Every row gives one point. The window is the flat piece filled in between its corners: a triangle in 3 columns, a solid with four corners in 4, and so on. A path goes straight from each point to the next, and from the last back to the first. List the points from which the path goes on through the window.

Window (3 x 3):
[[  4 -18 -28]
 [ 21   6  51]
 [ -6  11   2]]
Path:
(1): [-19 -32 -10]
(2): [ 0  1 41]
(3): [36 33 28]
(4): [38 34 54]
(5): [  3 -20  39]
(6): [-14  -8  17]
(7): [ 28 -11 -19]
(8): [34 34 56]
(9): [  1 -28  28]
(10): [-8 -1 30]
(11): [25 16 23]
(12): [25 28 51]
(13): [-6 -7 41]
(14): [ -3 -20  33]
(15): [ 5 39 -8]
(16): [ 27  -1 -36]
Through the window after points: 4, 6, 8, 10, 14, 16

Window (6 x 6):
[[-21  -2  14 -29  -6  -6]
 [ 21 -40  12 -21  -9 -12]
 [  2 -41  21 -36 -46  -5]
 [ 19  -1   7 -42 -30  25]
 [-26   4 -36  19  -2 -15]
 [ 10  10 -27  34 -12 -69]]
Path:
(1): [  3 -13  10 -67  -5 -18]
(2): [ 27 -41  21  11 -31   1]
(3): [ 15  20  57 -24 -48  19]
(4): [-11 -45 -18 -37  -2   1]
(5): [  7 -10  -4 -56 -52 -28]
(6): [ 24 -66  30  24  31  11]
(7): [ 18   7  10  21 -16 -22]
(8): [-28  -5 -27 -12 -17 -34]
(9): [-20 -20 -18 -48 -33 -14]
(10): [ 29 -16  35 -15 -29  20]
(11): [-2 11 27 17 -9  9]
(12): [-12 -22 -27 -50 -22 -14]
Through the window after points: 5, 9, 11

Window, 8 rows:
[[ -9  -3 -36 -27   1  22  32  31]
 [-79 -13   7  -5  21 -20  28  39]
 [ 30   3 -43  33 -33  27  -5 -59]
 [-15 -12   7  13   1  45 -23 -39]
 [ 11 -20   5 -55  -7   0 -10 -60]
 [  0 -17   9   2 -24  17  10  19]
 [ 14 -36 -41 -19 -17  13 -16  14]
 [ 10  -8   7  59  31  21   4 -54]]
Path:
(1): [-15 -73  13  -5  -3   9  24  -9]
(2): [  0 -51 -14  13 -35  16  61 -10]
(3): [ -3  17   7 -16   1  18 -37  31]
(4): [ -6 -17  -6 -10   5   2 -10  15]
(5): [-56 -27 -13 -30  -1  40  57   7]
(6): [-18 -62 -27 -38 -36  24  10 -54]
(7): [ 31  30  15 -16  17  -7 -21 -38]
(8): [-7 -2 -6  0 12  9 -5 -2]
(9): [-27 -33  14   6  -3  21  20   3]
(10): [-43 -42  -4  -8 -19  57  22   2]
(11): [ 30  18 -33 -32   1 -31 -11  16]
(12): [ 41  38 -33 -21 -11  13 -20   8]
(13): [-34 -45  -6   1 -13  31  16 -22]
(14): [-20 -46 -26  12   1  15  27  -9]
(15): [  1  47  13  16  15   5 -33 -47]
(16): [  5  45 -38 -30  -7  -3 -15 -24]
Through the window after points: 2, 6

Window:
[[ 13   5 -31   1 -22 -12  -9 -55  34  -6  26]
 [ 17 -13   5  57  27   1  22 -44 -17 -14  69]
 [ 28  47  18 -24 -30  25 -20  29  -3  45 -17]
 [-23  46 -29  -8 -25  10 -29   6 -26  41 -13]
 [ 14 -32  18   0 -33 -26  33 -68 -21 -31  38]
 [ 35 -20  -4   0   4 -13 -18  41 -35  29  31]
 [ 16 -41 -17  15 -14   1  66 -39   2 -42  29]
 [-24   5   4 -19 -20  32 -32   8   9  51  13]
 [-12  11   2   0   5  -8 -19 -21  13  37 -33]
 [ 30 -14  12 -18  28  19 -18  21 -44 -30  32]
 [-30  44   1 -22  -9 -20  -4   6  23  29  11]]
Path:
(1): [ 10   7   6  39 -22 -19 -28 -28  21 -24  15]
(2): [ 24 -22 -26 -27  20  25  35 -27 -39  26  53]
(3): [ 36  -8 -49 -25  19  24   3 -62 -22  22   4]
(4): [-36  29  22  -4 -47 -13 -19  35   3  16   0]
(5): [  1 -11  -9  28 -36 -16  -6 -39  32 -17  20]
(6): [ 17   5  -4 -27  12  11  -5 -14 -23  12  25]
(7): [  3  41   4  -8  46  36  35 -58 -13  28  59]
(8): [ 17 -26   2  40 -25 -22 -19   5  -5  -9   9]
Through the window after points: 5, 7
